Rows are points. The points of each table are mixes of a few directions, plus a little noise. How many directions does each table use, and how many do they share? Where both have some left over, give the other angles between the two spaces (their principal angles), to ten degrees, smallest first.
In the rows, zero is written as 128.

First (4 x 3):
[[149 130 155]
 [131  67 106]
 [104 208 131]
 [129 107 120]]
Second:
[[110 114 105]
 [ 93 101  75]
 [163 155 182]
 [101 108  88]
 [177 164 201]
 [131 131 134]
 [120 123 114]]
Directions: first 2, second 1, shared 1

First:
[[148 115 155  87 158 117]
 [114 162  84 198 109 187]
 [159 154 120 170 133 170]
 [170 143 141 148 135 142]
 [107 111 132  97 130 106]
 [127 116 140  87 162 137]
 [ 73  95 123 110  71  37]]
Second:
[[146 117 151  94 152 118]
 [ 50 119  86 137  92 120]
 [ 78 135  87 167  88 134]
 [118 131 119 134 126 138]
 [172 144 142 121 179 185]
 [173 155 132 143 174 203]
 [133 116 142 124 100  71]
 [154 109 163 104 112  54]]
Directions: first 3, second 3, shared 3

First, 9 rows:
[[129  86 122  66 164 161 109  84 173]
 [169 115 172 166 135 199 186 137 107]
 [123 173 151 170 117  82 164  90 139]
 [ 61 140 107 116 131 134 122 130 186]
 [158 101 122 147  84 153 124 177  92]
 [102 134 103 129  97 102 106 146 137]
 [149 160 140 114 203  87 113 126  65]
 [ 86 148 126 156 117 152 149 163 147]
 [174  94 109  90 103  80  78 100 106]]
Second, 8 rows:
[[134 143 110 117 143  81  91 157  76]
 [188 116 175 167  96 140 183  68 136]
 [172 108 163 141 137 174 167 105 123]
 [ 81 126  93 118 121 145 101 189 134]
 [106 151 110 102 166  83  94 127 116]
 [110 128  89 102 111  77  73 148 119]
 [ 61 155 118 151 125 154 146 168 162]
 [173  96 165 129 126 171 169  64 158]]
Directions: first 5, second 5, shared 5

First, 8 rows:
[[ 95  88 103 146 222  95 154 108  80 111  83 143]
 [115 110 117 136 168 112 140 119 106 122 106 133]
 [104 183 148 118  77 149  93 139 187 120 213 142]
 [ 69 174 136 129 129 131  99 128 172 104 210 159]
 [169  93 119 129 133 124 151 126  92 144  65 106]
 [126 153 140 122  92 142 110 136 157 128 165 130]
 [230 104 139 111  46 152 142 145 114 172  64  76]
 [117 118 121 134 156 119 134 122 115 122 119 133]]
Second (8 x 12):
[[104 164 137 118 101 139  97 130 169 109 190 142]
 [171  92 117 125 130 129 146 123 100 134  69 103]
 [130  95 127 153 183  97 170 132  75 161  65 126]
 [ 72 161 129 132 145 128 107 125 158 102 189 157]
 [165 104 142 141 125 116 163 143  86 180  69 110]
 [135 159 129 104  70 159  90 129 181 102 181 125]
 [198  94  96  90  84 161 112 114 130  93  85  87]
 [ 50 157 148 164 184  97 138 136 126 143 171 171]]
Directions: first 2, second 3, shared 2

First:
[[115 109 149 105 134 132  90 161  97 130 162 129 153 146 118 118 128 149
  132 161]
 [142 121 174 178 123  90 190 161 117  97 138 126  98 123  76 118 155 142
  124 145]
 [139  78 159 156 128 157  80 161  87 111 135 109 168 123 170 157 139 141
  140 173]
 [135  61 176 147 125 169 101 146 100 101 155 129 150 120 162 175 113 107
  126 164]
 [160 148  90 188 118 132 161  89 160 124  53 106 114  94 176 153 149 111
  135  91]
 [116 125 134 102 123 142 177  80 172 121 151 168  83 125 107 148  76  64
   98  85]
 [124 171  90 111 128 110 152  99 159 146 107 135 107 128 113 109 126 124
  125  92]
 [103 180  89  67 138 100 111 127 134 165 136 133 130 155  91  74 129 159
  131 114]
 [119 158  88  99 135 122  89 128 124 158 113 117 151 141 138 101 138 156
  141 124]]
Second (10 x 20):
[[114 175 169  99 104  59 208 122 159 174 155 115 128 114  58  93 124 219
  105 123]
 [132 120 123 128 137 137 112 132 126 127 129 126 135 129 136 132 124 126
  133 139]
 [127 130 129 128 125 125 133 127 128 128 127 129 125 128 126 127 130 128
  127 124]
 [138  97 103 144 147 172  74 134 110 103 114 133 133 137 171 149 127  78
  143 139]
 [135  97 100 150 140 174  78 130 106  93 106 140 123 138 176 152 134  59
  142 123]
 [103 194 181 100  81  36 249 112 164 175 150 122 107 111  39  84 136 221
   93  91]
 [122 128 125 138 116 132 136 121 121 113 114 138 110 131 136 132 140  98
  125 101]
 [142 115 123 118 156 140  93 142 131 141 144 114 160 127 134 130 109 156
  139 175]
 [145  94 103 136 160 173  60 141 114 113 125 125 151 135 169 148 117  99
  148 164]
 [122 129 125 138 115 131 137 121 121 113 114 138 109 131 135 132 140  97
  125 100]]
Directions: first 4, second 2, shared 0; angles 30, 50

First (8 x 32):
[[127 129 130 126 127 129 126 126 128 128 125 129 126 130 125 126 128 129
  129 127 128 130 125 128 129 129 127 129 126 129 128 128]
 [131 127 124 130 130 129 136 132 129 127 133 126 131 125 136 133 125 125
  126 131 130 122 137 129 124 126 129 126 134 129 128 129]
 [157 113  87 142 152 131 189 171 132 124 179 102 159  98 192 171 111 113
  115 156 144  73 215 131  96 119 141 111 184 142 127 131]
 [106 139 159 118 109 125  81  95 125 130  89 147 105 150  79  97 142 141
  137 107 116 169  61 127 153 136 119 141  85 118 128 126]
 [104 140 161 117 110 125  78  93 125 130  86 148 103 152  75  93 142 142
  138 104 114 173  57 126 155 136 118 142  81 117 128 126]
 [150 118  96 140 146 131 175 162 131 126 167 109 151 105 177 161 114 115
  119 150 140  85 195 131 104 120 137 115 171 139 128 130]
 [114 136 148 121 116 126  97 106 126 129 103 141 112 143  95 107 138 136
  135 113 120 155  84 126 144 133 122 136  99 120 128 127]
 [136 125 118 131 134 129 142 138 128 127 139 122 135 122 143 138 124 124
  125 136 132 115 150 129 121 125 131 124 142 131 128 129]]
Second (10 x 32):
[[111 136 155 119 115 126  90 101 126 131  96 144 109 147  88 102 138 138
  136 111 117 163  73 126 149 135 119 139  92 120 129 126]
 [133 126 120 130 133 129 140 136 129 127 139 123 135 123 141 136 124 125
  126 134 131 117 146 129 122 125 131 125 139 131 127 129]
 [128 128 130 128 127 127 127 127 128 128 127 128 127 130 126 127 128 128
  128 129 127 129 126 128 129 129 127 128 127 128 127 128]
 [116 134 145 123 118 126 103 110 127 129 108 138 116 140 102 111 135 134
  133 117 121 151  93 127 140 131 123 135 105 122 128 127]
 [168 110  71 146 160 133 212 187 133 124 198  93 170  87 217 187 104 105
  110 167 150  53 249 132  84 114 145 104 206 147 128 132]
 [103 140 162 116 108 125  77  92 125 131  85 149 102 153  74  92 143 142
  138 103 114 174  54 125 155 136 118 144  81 117 128 126]
 [149 117  98 138 144 130 172 159 131 125 164 111 149 107 174 159 116 116
  120 149 140  90 190 130 105 120 136 116 169 139 127 130]
 [133 125 120 130 132 128 138 135 129 128 136 123 133 123 138 136 126 125
  125 133 131 119 142 128 124 127 130 125 138 130 128 128]
 [126 129 132 128 126 128 124 125 128 128 124 129 125 130 124 125 129 129
  128 126 127 132 122 128 130 129 128 129 124 127 127 128]
 [113 135 149 122 116 126  97 106 126 130 103 141 113 143  96 106 136 136
  134 113 120 155  84 126 144 133 122 136  99 121 128 126]]
Directions: first 1, second 1, shared 1

First:
[[127 131 132 124 123 123 123 125 127 117 132 119 116 128 130 145 131 125
  126 131 132 126 145 135 112 130 116 136 120 128 147 135]
 [104 173 150 112 119 133  92 111 109 106 142  95  96 121 154 175 122 110
  132 137 145 136 160 150  92 142  93 148 100 119 152 131]
 [ 95 151 112 117  88 156 124 134 125  98 149 104 130 131 201 163 109 110
  198 115 157 145 149 151 108 114 110 151  69 144 146  99]
 [142 143 120 150 167 162 147 152 113 178  96 172 163 132 111  57 118 130
  134 108 113 147  60  87 185 127 172  99 140 122  32  83]
 [186 141 148 133 121 123 143 167 127  92 106 121  77 149  87 172 160 131
   87 105 130 128 190 112  50 144  96 168  67 122 195 165]
 [149 157 155 135 167 128 114 130 107 153 106 140 111 126  83 111 137 128
   78 131 115 132 112 105 131 150 131 119 145 106  95 134]
 [173   7 100 150 148  71 180 126 180 162 113 179 174 130  46  53 152 177
   73 143  86  84  84 106 190 111 183  83 237 138 123 167]
 [ 68 155 123 113 113 147  98  98 116 127 158 104 142 113 196 142  99 109
  181 141 147 139 116 158 147 120 121 122 126 132 109  96]
 [111  91 114 120 109 107 131 111 149 119 148 119 142 122 145 133 125 137
  141 142 130 114 132 150 136 115 130 124 152 139 154 138]]
Second, 10 rows:
[[ 51 121 101 170 123 102 205 131 142 154  93 179 129 169 170 246  95 182
  152  93 108 154 100 201 107 111 152 117 142 178 131 124]
 [170 129 145 121 132 151  83 146 119 127 142 130 129 104  92  85 126 105
  123 138 123 130 141  98 158 136 143 150  78 117 139 112]
 [ 89 133  97 130 119  78 199  74 154 112 104 100 131 154 163 213 145 156
  145 132 146 105 136 134  75 120  51 108 194 130 133 199]
 [ 91 144 106 121 107 109 153  98 146 100 126  89 119 144 172 171 149 137
  134 120 147 118 137 151  85 126  76 119 181 129 140 163]
 [113 136 121 137 112 130 127 133 138 116 129 131 120 130 138 179 119 132
  145 118 124 139 145 149 122 127 124 153  94 146 165 130]
 [142 150 126 129 122 152  91 139 136 115 134 119 123 115 114 110 137 114
  123 118 123 136 132 121 150 138 128 151 110 127 143 120]
 [204  97 167 101 157 132  95 132  97 145 145 128 143  99  71  27 128  97
  111 174 133 104 138  54 155 131 142 117  98  88  98 121]
 [145 148 123 155 161 167 105 162 129 167 105 169 143 121  84  51 133 130
   92  98  95 151  64 111 202 142 188 119 155 128  68  85]
 [161 102 174  87 127 152  67 154  85 123 177 109 117 107 133  15 126  88
  107 154 147 121 140 123 125 128 170 115 107 100 111  75]
 [112 120 122 129 119 106 156 112 134 121 124 125 126 137 143 184 121 140
  147 134 134 122 146 138 102 120 104 131 119 137 151 151]]
Directions: first 4, second 5, shared 1; angles 60, 60, 70

First (9 x 32):
[[102 143 143 108 124 118 154 122 142 141 121 126 118 144 127 166 100 122
  128 144 131 122 136 114 119 107 136 159 100 112 117 138]
 [175  55  99 138 141 119 156 142 136  77  91 167 116  57 148 109 191 135
  172 184 133 121 125 136 125 181 160 115 134 160 173  65]
 [148 136 113 153 127 149  74 132  98 131 155 114 150 133 127  72 146 138
  108  73 121 140 118 147 145 139  99  79 173 139 130 142]
 [145 118 121 148 135 137 132 115 144  95 131 133 127 109 137 121 155 122
  148 133 121 141 123 134 126 145 142 144 138 149 138 102]
 [111 162 141 141 130 145 125  99 149 122 154 110 130 151 129 142 118 116
  125 108 115 150 127 127 124 112 131 169 126 131 109 132]
 [ 77 180 161 108 121 124 148 108 150 157 140 106 123 176 119 185  72 112
  113 125 131 132 137 110 117  83 129 183  92 100  93 158]
 [143  53 121  91 132  80 202 159 145 113  59 176  96  74 135 170 141 134
  171 230 149  91 140 109 110 154 169 135  82 125 164  81]
 [117 167 138 154 130 153 113  99 148 115 162 104 136 148 130 127 126 117
  123  92 112 155 121 135 129 116 126 160 139 136 110 134]
 [130 139 119 108 109 123  49 173  41 201 142 109 157 163 105  62 103 160
   67  59 139 105 126 138 156 119  56   7 166  97 125 198]]
Second (11 x 32):
[[125 205  96 106 148 100 190 157 165 151 132  94  74 112 132 205 166  37
  100 133 131 146 167 140  66 108 146 186 108 101 121 118]
 [138  84 142 169 128 161  73 101  80 103 128 155 155 114 121  40 121 181
  134 104  97 134  99 135 155 146 127  94 165 158 167 107]
 [112  96 137  63 106 130 130 137 142 133 122 133 146 179 105 151  77 153
  154 171 153  98 133 108 154 113 122  92 109 148  97 170]
 [141 118 120 157 139 159  93 107  94 107 139 142 131 104 117  61 141 146
  130 108  89 140 106 135 136 141 126 114 166 151 160 104]
 [156 200  66 141 169 170 133 100 137  98 172 124  98  54 112  87 192  94
  170 124  59 138  79 111 127 159  83 146 164 135 130 111]
 [121 129 165 189 110  56 152 135 167 145 111 116 155 127 215 199 136 151
  120 107 207 111 135 124 147 147 108 169  74  47  83 139]
 [117 101 140  90 115 128 125 140 124 138 118 130 134 166 109 139  95 136
  123 148 141 121 148 129 130 109 144 108 120 144 125 143]
 [119 121 125  77 119 131 137 139 137 138 125 124 123 159 103 153 103 122
  132 157 136 118 143 119 125 110 135 113 116 144 115 149]
 [129 137 107 101 137 153 128 128 120 125 135 127 111 126  95 112 130 108
  131 140  97 135 128 127 114 120 133 119 146 155 141 124]
 [117 156 132 123 124  86 168 154 158 155 116 105 110 137 153 200 136  87
   99 128 165 132 164 137  98 113 144 164  93  92 113 131]
 [131  58 173 194 113 129  70 111  82 115 108 157 170 134 152  60 109 198
  114  89 137 134 118 146 157 143 140 101 146 134 162 107]]
Directions: first 3, second 4, shared 0; angles 30, 60, 90

First:
[[190 105 129 119 141 136 128 183 129  93 129 134 118 138 124 125 121 126
  110 151 121 115 117 127 129 131 113 123  74 119 110 109]
 [156 147 107 117 120 112 121 121 172 173  91 128 112 116 168 149 123 119
  123 130 149 137 147  81 110 120 162 113 129  93 105  95]
 [130 124 115 132 136 122 137 109 137 131 113 115 123 109 140 141 150 109
  131 112 123  98 173 112 152 108 125 102 106 122  97 125]
 [156 107 110 120 134 124 133 170 122 131 128 149  88 153 111 125 134 130
  129 129 121  77 129 126 129 149 120 126 106 107 138 110]
 [114 174 141 175 164 112  93 114 140 166 109 167 134 109 122 167 110 129
  162 119  77 108 134 101 101 157 142 130 140 116 130 149]
 [129 124 115 107  95 116 157 109 113  99 127 144 120 172 118 118 128  90
  133 111 145 138 136  99 186  74 110 132 118 110 146 124]
 [ 58 152 162 145 113 135 130  65 100 100 153 118 184 124 115 119 119 124
  141 115 125 190 109 149 150  98 116 152 172 169 153 178]
 [ 86 149 129 131 113 121 125  99 127 159 130 135 131 133 127 127 122 135
  140 118 137 148 118 128 115 134 144 142 177 130 157 139]
 [162  94 111 123 161 143 107 195 157 184 123 100  87  88 146 125 146 184
  104 153 133  70 131 168  49 215 155 109 123 126 100  92]
 [ 97 102 164 113 103 158 150 113  84  46 178  90 182 139 108  85 126 133
  105 140 149 198  87 188 161  93  93 152 136 186 145 161]]
Second, 8 rows:
[[140 131 109 146 154 121 113 103 166 137  80 134 150 110 169 136 127 119
  147 105 105 118 159 119 122 115 143 104 101 114  84 135]
 [130 128 126 130 132 127 126 125 133 129 122 129 131 126 133 129 128 127
  130 125 125 127 132 127 127 126 130 125 124 126 122 130]
 [130 129 126 130 131 128 126 125 132 129 122 129 131 126 133 129 128 127
  130 125 125 127 132 127 127 126 130 125 125 126 123 129]
 [141 131 108 147 156 121 112 100 168 138  75 134 153 108 174 137 128 119
  149 102 103 117 163 118 122 113 144 100  97 112  80 135]
 [113 124 152 105  94 138 148 162  79 117 192 120  98 152  74 117 129 138
  103 159 158 141  87 140 135 146 109 161 165 147 185 118]
 [136 130 115 141 147 123 118 109 155 134  94 132 145 115 157 135 127 122
  141 112 111 120 150 122 125 118 139 110 108 118  97 133]
 [ 98 122 174  83  63 146 165 191  35 105 249 113  71 173  24 106 129 149
   81 187 186 153  49 150 141 162  92 190 197 164 236 110]
 [137 129 113 142 147 122 117 108 156 135  91 133 146 114 159 134 128 121
  142 110 110 121 152 121 124 117 139 109 107 118  95 134]]
Directions: first 6, second 1, shared 0; angles 30

First:
[[107 126 119  99 160  55 121 131  89 106 178 160 167 127 169  97 126  52
  152 120 100  89  87 107  78 145 128 102  99 120 140 150]
 [132  91 134 142 119 208 188 167 179  99  77 102  94 179 100 192  90 224
  133  83 103 150 144 153 102  60 147 145 196 183 188 142]
 [208 122  96 112 137 171 126  97 104 157 124  73 131 146 132 149 120 167
   87 152 149 174 115 101 141 136 138 127 163 123 155  57]
 [114 119 147 139 118 134 153 165 174 121  73 147 116 142 124 127 100 165
  125 131  92 109 153 153 133 101 139 137 171 160 154 153]
 [ 55 190 152 187  80 126  99 138 144 130 154 128  89  92  92 100 190  95
  155 127 185 116 143 151 176 145  96 121  60  93  40 169]
 [179 162 119 142 105 168  99  97 123 176 111  82 108 111 111 121 153 156
   86 174 181 170 147 121 193 153 122 132 136 103  97  72]
 [126 144 113 118 138  99 122 139 107 122 151 123 143 135 151  99 130  87
  125 150 120 109  96 114 110 140 129 102 122 120 139 129]
 [107  77 146  85 165  63 119  90 101 115 153 212 173  95 151 138 114  79
  162  78  95 105 140 118  91 144 122 157  77 118 112 154]]
Second (9 x 32):
[[ 52  77 143 121 158  96 133 148 202  78 117 142 137 134 110 118 121 131
  155  82  62  87 155 167  99  96 139 135 140 170 170 207]
 [ 90 127 135 150 119 153 112 102 135 114 168 109 107 109  86 152 172 126
  154  77 172 151 140 140 137 128 111 141  76 110  80 146]
 [ 81 160 153 176  91 152  89 106 170 145 126 111  88  82  71 116 187 137
  132 122 183 143 179 162 201 144 103 147  82 103  49 149]
 [189 170 106 137 108 157 134 144 106 161 109  85 118 150 144 114 119 146
   87 193 150 146 103 108 150 136 136 102 170 122 145  73]
 [118 118 135 140 115 165 160 135 108 106 150 139 111 141 116 184 125 143
  162  72 150 147 116 125  96 102 121 141 107 128 112 136]
 [183 158 126 111 124  85 115 144 128 181  59 150 150 122 176  61  93 123
   71 236  91  99 138 117 172 160 141 114 185 131 155  91]
 [211 114  78  63 182  88 130 116  60 136 157 105 185 163 196 107  92  91
   93 175  93 127  60  72  74 148 155  89 167 128 207  65]
 [156 123 112 111 141 126 143 137 108 125 132 119 141 151 150 131 108 127
  120 139 113 128 101 111 102 123 139 114 151 136 163 110]
 [ 73 105 166 143 114 131 137 119 137 108 135 191 114 100 103 169 136 128
  178  56 137 124 161 148 123 115 108 169  74 123  73 175]]
Directions: first 5, second 5, shared 4; angles 70

First, 10 rows:
[[ 71 182  77 114 185 138  98  78 232 154 140  87 184 115 162  98 160  53
  118 122  72 203 154 107 137 112 183  85  54 155 111 148]
 [151 110 150 135 125  91 114 144 107 108 124 132 142 141 114 130 130 150
  140 137 154 112 128 119 126 117  92 114 147 123 126 140]
 [109 150 114 113 114 155 172 129  78 143 128 131  68 106 124 137 107 144
  118 105 122 125 115 151 124 155 149 178 150 139 132 107]
 [ 91 165  98 161 147 101 114 141 112 153 196  96 152 160 115 158 121 126
  142 122 124  88 159 144 117 180 104 135 168 105 166  98]
 [144  79 166 201 115 120  73 146 132 100 181 135 178 199 136 153 119 147
  148 141 154  37 143 147 136 187  89  95 177 101 172  77]
 [157 137 121  82 100 120 193 156  67 149  85 143  62  83  85 138 114 157
  122 134 145 151 105 123 105  83 111 185 132 110 109 162]
 [ 70 171 113 134 158 127 120 103  94 126 165 105 117 130 149 120 124 133
  127  83 118 121 137 151 141 192 154 133 160 172 140  91]
 [133 105 156 159 150  93  63 121 157  94 143 120 193 163 146 116 146 125
  144 133 142 112 142 116 142 136 107  68 133 143 132 125]
 [183 100 127  64  64 201 222 139 129 155  34 180  36  57 109 124 114 131
   93 150 118 182  79 121 114  45 160 191  72 102  90 168]
 [170  83 156 120 118 132 111 120 177 103  80 150 150 123 139 105 145 118
  123 150 133 157 114  99 137  74 130  92  86 132 100 162]]
Second (10 x 32):
[[133 107 146 158  89 129 215 201  89 142 100 107 169 131 102 153  79  82
  178  97  88 110 155  93 110 142  99 202 176 106 100 153]
 [126 121 144 139 123 112 141 132 132 122 108 112 144 136 137 119 115  99
  139 109 121 129 145 114 138 137 128 130 143 135 121 131]
 [119 144 142 117 162 100  54  51 185  96 113 118 115 140 181  78 155 121
   94 120 159 149 132 137 166 132 158  45 108 170 151 107]
 [140 140  68  97 133 188 123 144  90 165 201 187  83  97  74 183 163 221
  104 196 133 112  70 172  90  92 117 160  83  89 134 125]
 [127 133 121 121 133 133 115 118 132 129 138 139 118 126 128 129 139 143
  118 138 135 128 119 136 127 123 132 120 117 127 133 124]
 [137 122 108 128 109 158 170 173  91 154 150 146 127 117  90 166 119 148
  140 146 112 113 114 131  99 117 109 183 130  94 118 140]
 [118 118 183 151 126  73 130 109 163  94  63  79 166 156 177  79  98  48
  145  70 125 141 178  92 163 161 140  95 162 167 122 128]
 [115 140 146 119 159  96  57  55 182  95 110 116 117 142 180  80 151 116
   98 117 158 149 135 135 163 135 159  47 110 170 150 108]
 [125 149  99  99 161 142  56  70 154 125 166 159  85 120 139 120 177 186
   80 167 161 140  94 168 136 108 151  71  77 138 154 106]
 [141 106 128 150  84 153 227 219  65 162 127 124 158 122  76 176  83 113
  179 118  87 102 137 105  91 129  92 228 166  86  98 159]]
Directions: first 5, second 2, shared 0; angles 30, 80

First:
[[178  98  92 108 140 150  80  72 117 133 152 129 108 186 160 132 153 132
  136 126 135 135 128 155 182 186  54 161 147 130 131 182]
 [125 134 129 129 131 136 134 130 134 122 114 126 122 130 123 130 121 125
  126 126 134 136 135 122 128 128 118 126 132 132 125 128]
 [136 121 125 123 127 125 119 120 121 135 144 130 132 134 133 127 138 129
  130 129 125 121 120 134 134 136 129 133 127 127 131 134]
 [ 77 167 164 149 124 123 184 187 150 108  80 123 135  74  91 130  90 119
  118 126 132 139 146  94  77  71 177  92 121 130 119  74]
 [ 98 157 146 144 134 141 169 164 153 101  76 121 117 104 101 135  92 120
  121 124 144 149 154 104 105 101 129 104 135 135 115 102]
 [106 142 143 134 125 124 149 151 136 122 113 126 131 106 111 130 115 126
  124 126 129 131 133 116 108 107 151 112 123 128 126 108]
 [178  96  93 109 138 143  77  72 113 138 163 131 114 186 161 130 156 133
  138 127 130 129 121 155 180 188  65 162 142 129 132 180]
 [102 153 142 140 132 138 160 158 148 104  85 121 119 109 106 135  97 120
  122 126 142 149 150 108 107 107 127 110 133 132 116 107]
 [100 145 147 138 122 116 155 158 134 124 114 126 138  96 110 125 115 125
  123 128 125 125 131 113  97  96 167 110 118 128 127  98]
 [159 115 104 119 141 154 103  95 131 121 126 126 103 172 145 136 133 128
  133 127 140 146 138 141 163 172  61 147 148 132 123 166]
 [152  83 129 109  97  59  81 103  69 201 249 145 193 113 163  98 199 148
  138 139  76  52  50 160 126 118 233 146  86 106 167 126]]
Second, 10 rows:
[[121  86 114 147 120 195 148 147  64 115 162 114  68 122 172  95  98  57
  159  80 134 158 111 148 173 116 137 128 156  61 167 175]
 [132 121 142 162  89 107 158  90 121 161 168 116 163 130 100 127 185 145
   90 113 102 115  81 166  74 109 170 135 170 120 124  82]
 [125 134 119  92 133 123 115 110 134 147 149 132 123 128 169 125 154 124
  134 170 125 105 142 103 169 143 107 124 117 163 127 161]
 [117 136 131 162 113 164 170 120 137 124 120 110 116 132 108 139 141 117
  110 108 124 156 135 152 102 108 109 123 183 124 116 111]
 [143 148 116 116 143 145  71 167 129 131 135 132 147 150 118 160 149 126
  140 123 139 157 145 135 138 116 106 136  89 144 137 138]
 [130 135 124 122 131 144 139 118 149 120 117 129 118 136 133 140 127 136
  131 143 120 126 158 134 128 131  95 125 153 145 115 138]
 [118 185 142 112 139  88 109 142 165 143  94 128 163 126  94 152 153 148
   97 162 159 135 131  73 117 126 124 116  80 192 105  97]
 [137 121 101 117 145 199 109 164 123  98 129 131  84 145 157 141 100  94
  172 116 134 161 177 147 176 129  67 130 137 112 140 186]
 [125 124 144 122 135  77 137 111 143 122 101 140 143 113 115 115 103 160
  114 144 125  95 121 110 107 145 156 123 111 135 114 104]
 [136  93 150 129 134  36 122 112 114 115 107 151 155 103 114  90  73 169
  125 122 118  69  80 118  98 156 213 136  79  92 136  98]]
Directions: first 2, second 6, shared 1; angles 40
